Each row of a before or after table is a point. The points were changed in one or more steps. Then noise was added and the rows were shuffled. The steps act on columns, c1 being the first. What was done? A step turns or swaps two columns, mirrors them in a line or flattens them onto one, adds a multiple of one to another, or multiplies or shifts one. Angles are multiples of 10 degrees, from the lower column toward the higher: turns from -170 to 170, lines from 10 to 170 but not 90. Use the fewest steps. Two steps may share a column if one is a turn and the other turns, adds or multiplies; they go together, in the order done. Otherwise the lowest column goes first.
(in the rows, 128 means zero)

Before, 11 rows:
[[171 108]
 [ 81  99]
 [172 106]
 [142 159]
 [127 113]
 [175  79]
 [137 125]
 [124 157]
 [160 162]
 [ 65 163]
 [146  59]]
After:
[[196 194]
 [ 98 196]
 [210 136]
 [212 133]
 [164 141]
 [183  83]
 [118 130]
 [216 110]
 [181 190]
 [180 159]
 [167 184]]
Steps: shift c1 by 40; shift c2 by 30

Before (11 x 6):
[[158 104 119 173 148 143]
 [120 149 100 128 136 126]
 [114  61  97 118 121 137]
 [ 99  82 100 134 137   9]
 [106 147 100 114 128 135]
 [ 39 111 159 121 177 147]
 [135 101 108 186 118 143]
 [ 93 155  94 131 105 116]
 [158 147 102 108 126 139]
 [143 157 179 187 128 113]
 [153 157 150 149 117 150]]
After (11 x 6):
[[127 131 128 155 128  98]
 [156 118 140 161 109 159]
 [152 132 124 140 146  99]
 [106 166 121  86 135  73]
 [153 110 124  79 140 137]
 [100 121 128 104 127 155]
 [162 249 120 103 142 167]
 [140  92 139 119 113 137]
 [124 115 119  98 145 147]
 [100 111 127  83 142 139]
 [ 30 122 116  89 151 105]]
Steps: add -0.5 times c6 to c1; turn c2 and c6 by 130 degrees; flatten c3 and c5 onto the line at 120 degrees; shift c4 by -30

Before:
[[148 128 139 102 115 134 144 132  94  93 115]
 [147 164 171 123 137 135 147 134 113 150 117]
 [152 116 109 142 109 143 114 145 143 100 111]
 [123 124 149 131 106 130  97 147 158 116 117]
 [ 96 160 120 121 119 152 128 132 158 137 169]
 [105 125 113 106 113 150 113 131 154 161 136]
 [135 114 134 118 154 156 130 140  78  97 150]
 [121 148 100 125 108 158 117 172 125  94 109]
 [120 145 111 138 102 141 153 153  77 104 152]
 [ 99 128 110 137 130 131 146 121  91 100 134]
 [142 117 122 133 135  53 134 143 130  95 116]
 [113 158 117 138 130 146 149 135 157 109 157]
 [114 107 123 126 125 131 146 152 159 116 129]]
After, 13 rows:
[[122 107 123 126 144 141 141 155 159 116 129]
 [108 158 121 126 170 140 148 138 156 114 157]
 [125 164 165 141 106 109 146 137 112 150 117]
 [102 114 130 129 248 116 128 140  77 120 151]
 [120 128 114 123 186 156 146 124  91 108 134]
 [118 115 116 123 138 102 111 142 143  95 111]
 [114 145 116 124 115 133 148 158  76  92 152]
 [126 125 148 134 100 132  95 142 159 104 117]
 [ 98 160 119 124  90 155 127 131 157 129 169]
 [125 128 129 129 165 107 144 134  95  94 115]
 [204 117 124 128 208 127 131 144 130 108 116]
 [ 98 148 102 119 147 130 110 168 124  90 109]
 [103 126 108 120  31 147 113 129 154 143 136]]
Steps: mirror c1 and c6 in the line at 140 degrees; flatten c3 and c4 onto the line at 20 degrees; turn c5 and c10 by 40 degrees; multiply c5 by 3; turn c7 and c8 by 10 degrees

Before, 11 rows:
[[ 87  65 153  80  65 127 125  73 159  52 157  94  91 143 157 212 128  85]
 [175 159  94  90 130 196 150 152 169  88 191 159  70  98 154 161  84 136]
 [162 134 162 161 115 144 100 157 104 142 129 135 152 147 113 109 132 159]
 [156  83 197 149 113 106 108 145 154 177 149 137 127 137 122 211 111  71]
 [ 65 109 144 143 134  79  87 144 125 141 128 137 111 166 179 113 131  97]
 [202  87 112  95 109 160  49 142  95  96 125 156 151 134 108 213   9 156]
 [177  97 178 132 113 162 164  92 102 189 149 174 166 148 142 150 123 168]
 [119 128 146 108 120  92 125 138 163  76  88 137  92 136 114 210 164 118]
 [133  82 170  76 130 118  87 148 142  91  50 163 151  98 133  92  67  80]
 [137 193 165 143 107  85 118 131 146 162 117 202 113 154 106  56 169 112]
 [109 137 108 172 112  85 127 104 147 126 113  86 164 115 133 164 103 148]]
After, 11 rows:
[[107 134 139 175 139 136 123 170 143 115 133  92  95 114 130 156 159 144]
 [143  68 184  67 207  99 120 174 159 187 123 118 116 141 155 214 157  88]
 [145 131 162 132 149 155 114 135 160 171  83 171 149 143 114 208 127 116]
 [153 193  75 143 135 158 125 145 148 138 129 179 120 153 110  53  75 114]
 [ 85 104 106 136 174 165 120 130 144 137 137 135 139 162 183 109 117  95]
 [147 134  89 156 102 134 133  98 114 152 141 139  99 151 108 109 122 155]
 [182  83 164  99  81 115 130 106 124 136 107  19 100 141 108 206  62 158]
 [125  84 141 127 110 141 117 117 156 185  32  82 114 101 134  94  76  79]
 [156  77  54 136 122 145 120 123 153 162 158 119 116 141 119 216 118  75]
 [156  96  48 118  92  84 144 153 103 135 145 127  79 142 140 153  84 166]
 [184 157 174  70 121 101 122  87 158 119 160 101 172  98 151 163  79 139]]
Steps: turn c5 and c13 by 140 degrees; turn c1 and c5 by -40 degrees; turn c3 and c10 by 120 degrees; turn c4 and c11 by 30 degrees; multiply c6 by 0.7; turn c6 and c8 by -150 degrees; flatten c7 and c9 onto the line at 110 degrees; turn c12 and c17 by -70 degrees

Before (13 x 32):
[[ 66 121  85  86  73 102 169 140 130 111 137 169 117  93 174 149 163 116
  146 131 152 154 150  59 118 137 162 151 102 198 138 161]
 [102 169 111  45 157 135 118  51 185 139 119 128 127  99 148  77 164 127
  140 111 125 141 178 153 122 155 154 179 152 176 131 168]
 [161 149 119 168 166 125 128 144 131 133 127 189 135 108 184 103 131 170
  139 139 112 146 143 135 130  65 154 122 140 164 120  26]
 [126 203 167 171  95 151  89 139  80 143 121 111 133 155  99 103 145 121
   80 124  94 122 140 161 131 121 149  48 152  79 113 108]
 [ 69 168  61  65 138 124 116 126 145 165 122  70 142 132 109 146 135 130
  134 143  73 120 144 121 144 131 209 161  71  99  82 135]
 [137  82  44 170 117 163 103 114 107 132 133 141 130 133 112  67 140 146
  136  55 144 127 186 152 193  60 140 148 148 171 103 125]
 [119 167 105 193  65 102 150 158  72 110  83 118  95  83 175  63 238  65
  147 160 116 169 190  86 131 158  91 180  88 131  87 110]
 [142 185 105 186 144 111  98 123 122 153 135 135  80 141 183 121 112 151
  156  38 130 133 128 163 125 100 118  64  92 104 109  99]
 [149 183  74 138 114 133 104  66 139 122 109 117 101 140  87 126 146 142
  188  95 165 122  59 214 166  92 127 126 109 189 133 104]
 [127 162 140 103  85 142 148  97 111 128 147 130 143 145 125  44 163 153
  170 119 145 131 155  87 109 110 150  62  41 127 119 156]
 [ 51  80 180 158 142 162 163 125  83 134 158 157 198 149 152 134 139 110
  104 157  87 129 157 109  91 138 151 136  70 148 144 136]
 [125 119 126 110  98 180 132  82  16 119  75 188 131 138 179 103 140 154
  108 147 134 102 127  98 116 140 166 151 109 146  79  70]
 [143 112 121 198 144 189  42 125 124  59 111 175 152 136 133  91 132 130
  154 159  90  72 141  97 124 107 140 158 137 139 183  97]]
After:
[[127 163 124 105  81 140 148  97 100 141 157 130 140 150 127  48 167 141
  172 122 146 134 154  84 109 114 131  60 210 123 120 156]
 [ 99 168 121  41 157 136 118  52 185 104 126 133 126  98 154  76 165 120
  139 112 122 138 180 144 124 156 131 179 110 201 130 168]
 [128 203  90 171  89 150  89 136  99 152 121 108 134 151 102 102 146 122
   81 126  90 124 143 113 131 119 126  50  77  50 114 109]
 [151 184 162 140 120 134 102  66 167  85 143 120 100 137  87 120 146 109
  187  97 165 121  64  63 170  92 128 126  83 226 134  99]
 [ 71 168 125  64 136 131 115 128 143  48 129  67 138 131 107 151 141 123
  132 140  69 121 142  87 145 132 125 159 166  78  82 135]
 [ 51  76  92 155 137 162 163 123  75 170 106 160 199 150 154 134 140 151
  106 160  90 125 156  89  87 135 125 137 167 161 145 133]
 [122 119 138 103 101 180 133  83  15 129 153 183 131 141 178 102 141  72
  109 148 133  98 128 109 116 141 131 150 131 156  80  71]
 [122 167 154 193  66  98 154 153  65 114  62 121  93  86 170  67 235  84
  145 154 115 170 192 110 129 157 126 181 167 131  89 108]
 [141 186 109 190 144 111  94 122 135  90 151 135  83 143 181 127 110 136
  156  39 128 134 131  77 126  98 121  64 119  89 108  97]
 [160 145 126 163 162 123 124 139 136 111 174 187 131 109 183 106 136 125
  137 142 114 148 141 129 133  65 124 118 110 185 119  28]
 [ 69 120 173  86  79 104 167 140 110 102 122 168 120  99 172 151 161 139
  146 129 155 157 148 147 121 135 127 148 196 243 141 164]
 [138  83 171 171 114 167 103 117 115  52 144 137 136 132 113  65 137 134
  139  53 143 123 185 122 192  57 134 150  92 199 101 127]
 [145 110 209 201 147 187  44 126 115 166 132 175 153 132 130  92 133 112
  154 157  91  70 142 153 126 109 123 159 141 143 183 100]]
Steps: multiply c10 by 1.3; turn c3 and c10 by 120 degrees; turn c9 and c24 by -20 degrees; turn c24 and c29 by -130 degrees; swap c11 and c18; multiply c27 by 0; multiply c30 by 1.6

Before:
[[121 140 124 143 117 129 174 132 124 171 180  97 111  67 176 154 110  74
   88 181  92 142 184 170 111 156  79 135  95 181 144 147  92 186  76 100
   75 175 144 129 142 150 138 131 184 169 121  71 157  93 158  59 166  58
  120  88  51 139 119  95 164  79 157 144]
 [ 86  60 140 109 112 171 162 157 133 154 160 178  97  77 103 127 101 116
  128  87 166  95 134 112 143 117 120 124  85 115 172 101 164 209  87 138
   99 121 183 144  62 150 102 120 129  94 140 161  89 143 159  92 119 128
  185 120  71 133 111 129  85 153 186  82]
 [114 155 196  71 199  84 141 142 178 191 151 133 131 172  96 115 107  92
  155 158 167 108 135 174  87 157 113 155 121 133 138 120 103 127 151 185
  180 130 103  89 100 103 153  68 105 166 131  62 125 187 158 108 131 148
  104 122 110  67 151 121  87  54 206  69]
 [133  48 107 102 175 125  95 159  88 125 161 143 119 149  93 101 189 100
  162 148 131 159 151  94  85 155 148  53 115 125 164  67 135 138 126  88
  111 102 116 130 134 105 141 115 153 101 131  66 176 131 119 131 147  97
  185 120 147 143  97  90 110 141 124  90]
 [120 148 181 165 101 132 132  54 138 119 127  99 133 113  97 180  84 117
  139 121 156 130 170  73 164 136  75  71 111 181  72  85 149 214 167 160
  177 166 208 143 176 137 171 163 131 154 140 167 145  77 135  53 109 130
  111 186 151  76 115 130  99 137 106 143]
 [127 157  97 175 112 129 102 109 121 135 158  81  82 175 115 143 183 186
  127  94  74 110 117 142 132 131  75 119  73 159  69 123 101 113  87 175
   95  94 178 168 170 181 176 128 141 129 114 167 148  97 164 147  83 158
  189 128 113 171 170 137 107 120  98  83]
 [ 93  85 139  90  97  68 169 147  96  95 101  82 194  85 149 188 173 184
  107 105  55  91  76 151 174 108 119 134 186 158 127  79  91 151 132 140
   70  88 155 104 146  92 135  58  99 144 122 161 166 112 108 127 122 144
  163 188  93 132 139 184  88 142 149 104]
 [115 162 177 178 121 123 110 106 118 187 135 136 123  70 176 143 138  82
  153 175 115 140 142 168 175 132 102  97 125 130 147 115 104 124 138 180
  112 153 158 193  79 136  87 125  90 121 144 124 196 102 137  82 123 101
  107 139 109 167 121 107 116 100 187 150]
 [ 53  64 112 148 109  90 114 149 155 120 114  79  87 175 175  92 123  97
  158 128 127 163 122 101 119 123 150  87 152 129  77 153 148 186 150 114
   91 112 162  87 145 162 145 138 141  99 127 134 117 130 194  66 126  71
   90 197 115 107 142 193 170  70 160 141]
 [ 88  61 119 128 152 149 192  80 127 155 101 183 156 163 152 179 196 127
  111 117 153 151 171  73 124 100 104  85  84 127  85 156 180 136  84 188
  171  81 160  84 149 174  63 117 175 107 106  94 171 171  87 140 186  79
  144 171 145  78  86 163 123  56 106  60]]
After, 10 rows:
[[ 87  60 133 102 162 171 161 156 132 155 160 174  97  76 104 127  98 118
  127  87 164  94 131 110 141 119 117 124  85 114 174 102 165 209  95 135
   99 120 184 147  56 147  99 141 124  94 138 162  87 143 152  93 121 114
  185 130  66 136  72 131  84 149 190  81]
 [126 159  94 197 162 131 105 114 124 140 157  77  87 175 112 139 186 189
  126 100  74 111 117 140 131 129  73 123  73 159  68 117  97 114  83 175
   96  97 179 164 171 180 174 155 145 131 113 166 147 100 164 151  84 156
  195 121 113 171 123 139 105 121  95  86]
 [ 92  85 140  90 145  68 171 147  94  99 106  81 195  89 142 187 171 183
  103 101  58  93  75 156 170 107 116 134 181 158 125  76  90 151 127 134
   67  87 155 106 147  90 134  52  99 148  92 159 167 112 105 128 121 143
  164 178  92 126 101 181  92 142 151 104]
 [ 90  65 122 125 197 146 191  81 131 154  99 180 153 164 151 184 196 125
  117 117 157 152 171  66 124 106 107  80  87 130  85 154 179 136  86 191
  169  78 161  83 147 170  64  84 177 107  87  97 172 169  95 142 185 125
  144 153 143  77  49 162 125  56 101  58]
 [122 145 181 192 150 131 131  55 135 120 126 100 134 111  98 180  81 118
  140 121 157 127 172  73 164 137  77  73 111 181  73  79 148 213 168 158
  175 167 208 143 175 139 169 168 133 162 110 165 145  76 137  50 105 183
  113 189 150  69  72 129 107 136 103 137]
 [114 154 200  76 247  81 133 142 177 190 151 137 135 171  91 109 110  95
  152 160 163 107 127 175  82 150 113 154 116 137 138 116 103 130 151 181
  186 134 102  88 100 107 152  90 105 162 130  63 123 186 157 105 129 150
  104 130 112  65 115 123  86  54 209  70]
 [ 54  64 112 118 163  93 115 150 156 121 118  81  87 172 182  88 117  99
  158 131 129 162 120  99 115 124 153  88 144 130  81 152 150 190 145 113
   92 112 162  83 146 167 142 183 143  99  93 136 119 131 193  66 128  49
   92 188 115 107 100 200 174  72 161 143]
 [115 161 181 170 169 122 108 108 115 182 139 140 123  71 175 143 141  81
  155 175 119 141 142 167 176 135 103  93 123 129 146 115 102 126 139 181
  113 157 154 192  78 136  86 134  90 123 135 127 198 105 137  84 120 102
  106 145 113 161  84 105 113 103 183 149]
 [137  45 109  76 227 125  96 158  86 127 163 139 118 147  93 102 192  98
  164 144 133 156 157  95  83 153 154  54 115 130 163  70 136 136 127  83
  108 103 113 127 136 109 141 104 152 100 135  68 176 129 115 130 151  80
  187 121 148 142  57  92 111 138 123  85]
 [121 139 122 115 165 130 173 129 125 169 173 101 108  59 180 153 111  73
   90 178  94 140 184 173 112 153  78 132  93 178 143 147  91 182  78 101
   74 171 140 131 141 150 140 155 185 167 143  73 154  94 160  59 166  54
  118  91  55 140  79 103 162  78 156 148]]
Steps: add -1 times c8 to c54; turn c4 and c54 by -20 degrees; shift c5 by 50; add 0.7 times c51 to c44; turn c47 and c56 by 30 degrees; shift c59 by -40

Before, 10 rows:
[[144 174  86 147 133 109 129 106 153 117 141 135 119 170 107 124 123 141
  114 126  98 125  93 137 140 106  98 139 108 132 115  89 140 111 125  66
  105 123 163 134 146 116 140 137 107  44 112 171 164 115 132 100 107 128
  138 110 139 173 135 123 109  84 145 139]
 [145 124 105 148 134 141  94 106 185 120 139 126 137 147 106 145 108 108
  114 121 123 174  91 140 124  93 134 157 112 112 112 164 138 142 179 145
  126 128 136 137 143 122 148 138 144 128 148 126 168 116 117 122 107 128
  137 111 144 110 100 151 110 142 142 140]
 [144 112  51 140 113 138 135 127 159 123 142 112 120 166 103 141 134 141
  127 116 139 125 114 112 133 126 135 133 130 109 124 148 126 121 129 139
  156 127 104 102 140 120 146 131 117 139 111 146 121 118 107 100 136 133
  122 111 126 111 109 130 118 152 138 143]
 [127 113 135 134 144  99 119 126 140 120 125 106 133 169 103 149 119 118
  122 116 131 150  96 145 146 112 117 142 136 143 103 111 130 141 110 148
  108 110 119 102 144 114  89 135 115 131 110 124 162 113 120 148 159 134
  127 123  81 115 142 127 110 148 145 137]
 [124 114 136 131 116 124 116 140 148 130 147 103 131 159 153 143 109 118
  125 114 129 109 181 144 129  86 131 152 130 108 123  92 117 111 111 119
  110 112 131  84 146 124  77 129 111 138 110 112 105 134 140 109 120 176
  116 130 148 191 130 159 121 156 116 140]
 [123 163 133  80 145 137 131 166 133 122 114 137 147 160 106 119 158 139
  117 126 106 110  92 120 129 121 133 128 171 146 113 120 144 123 119 146
  144 125 125 121 124 134 156 140 106 135 115 125 153 175 131 133 136 120
  123 124 148 141 117 122 121 147 145 147]
 [127 118 130 148 102 143 153 114 134 130 146  92 117 142 160 127 122 152
  139 127 130 122  94 136  86 121 139 140 126 126 119 161 117 114 116  91
  144 107 103  75 127 120 151 117 118 118 151 114 123 119 111 132 107 115
  115 119 146 116 249 171 127 133 126 112]
 [ 98 114  98 143 112  80 150 197 131 124 105 130 116  67 100 159 135 119
  114 113 112 109 121 136 123 117 140 136 111 110 125 128 148 154 198 146
  123 145 112 136 148 123 113 127 116 115 165 113 175 127 104 107 123 142
  127 124 124 139 127 149 134 155 137 144]
 [112 172 101 146 131 132 151 108 145 125 135 140 123 140 135 119 109 120
  111 118 119 111 154 147 133  98 137 128 108 109 119 151 142 142 140 150
  115 110 116 103 114 126 123 113 115 116 118 111 178 201 113 110 129 125
  170 118 131 124 114 130 131 150 132 145]
 [141 112 102 135 140 141 110 159 160  84 143 109 144 103 101 132 107 114
  124 126 126 126 162 134 143 120 136 136 115 101 110 137 150 125 119 147
  144 109 111 133 135 120 126 146 113 135 119 112 131 118 207  99 131 123
  144 143 148 125 111 123 115 124 127 147]]
After, 10 rows:
[[123 163 136  80 148 140 135 169 132 135 117 139 146 163 106 117 158 141
  116 126 110 113  92 115 130 127 118 116 171 144 109 120 146 125 118 117
  146 118 126 124 125 137 157 110 108 120 114 129 153 177 129 129 133 118
  121 124 149 139 111 123 119 147 149 146]
 [144 172  83 144 132 104 127 110 155 150 137 134 121 171 107 125 126 136
  113 181 100 120  92 137 139 127 179 154 110 131 113  88 141 109 124 202
  107 131 165 138 146 115 141 108 107 191 112 131 164 113 131  98 105 128
  138 114 137 168 134 122 109  78 145 139]
 [ 99 114  99 142 112  81 148 195 132 126 106 134 117  72 104 157 130 122
  114 146 118 106 122 132 126 128 107 120 114 114 126 126 145 157 198 104
  123 132 113 136 148 125 114  93 116 129 163 116 176 122 104 107 119 145
  129 121 126 136 121 152 132 155 134 149]
 [142 113 106 135 143 141 110 162 163 170 138 110 144 103 105 131 104 117
  122 122 126 124 161 137 141 130  78 124 117 101 116 137 153 121 118 104
  149 128 114 133 138 117 130 120 114 123 119 113 134 117 205 100 131 121
  143 141 146 126 112 120 113 122 127 148]
 [144 112  45 145 108 145 137 124 160 131 141 115 119 167 105 136 135 143
  127 130 142 122 112 111 131 128 107 105 125 110 125 151 128 119 129 133
  156 127 102 103 141 120 144 101 121 112 114 136 121 119 104 103 137 132
  122 118 128 113 108 131 122 153 142 141]
 [141 120 104 150 132 138  93 108 184 135 140 123 138 144 103 141 113 104
  115 135 119 165  87 142 121 136 106 105 110 110 107 164 135 142 182 123
  129 129 137 134 145 122 149 108 144 125 152 100 172 118 119 125 108 130
  132 113 147 113 101 151 113 144 143 145]
 [109 172  99 145 134 136 154 105 144 129 137 142 121 138 135 122 104 120
  113 141 115 105 154 150 135 123 109 125 106 108 117 151 141 145 146 103
  109 132 119 101 115 130 122  79 114 124 113 122 176 199 111 107 124 125
  175 120 129 118 114 126 136 148 131 146]
 [128 110 137 129 116 126 113 137 152 126 146 101 132 162 158 145 109 119
  124 136 126 102 181 145 128 118 126 142 136 108 127  89 117 111 110 128
  111 129 134  83 147 120  84 102 109 108 107  98 106 133 130 110 119 177
  113 126 150 191 135 160 129 156 115 139]
 [122 116 130 149 100 142 151 113 134 117 150  94 118 146 163 132 123 150
  135 133 129 118  92 135  82 126 107 163 129 126 117 159 113 116 116 148
  144 127 109  75 127 123 153  87 120 138 153 111 123 123 109 132 105 113
  116 115 146 118 245 170 131 127 130 113]
 [127 111 135 132 147  96 120 121 139 138 123 104 140 170 103 148 122 118
  124 131 132 144  97 143 148 130 142 116 138 146 106 106 129 144 109 117
  106 124 118 105 147 111  84 107 112 115 108 110 162 114 122 149 164 133
  126 122  82 116 138 125 109 149 148 136]]
Steps: turn c10 and c27 by 160 degrees; multiply c27 by 2; turn c20 and c46 by 140 degrees; flatten c22 and c26 onto the line at 10 degrees; turn c28 and c48 by -70 degrees; turn c28 and c36 by 130 degrees; multiply c38 by 0; shift c44 by -30
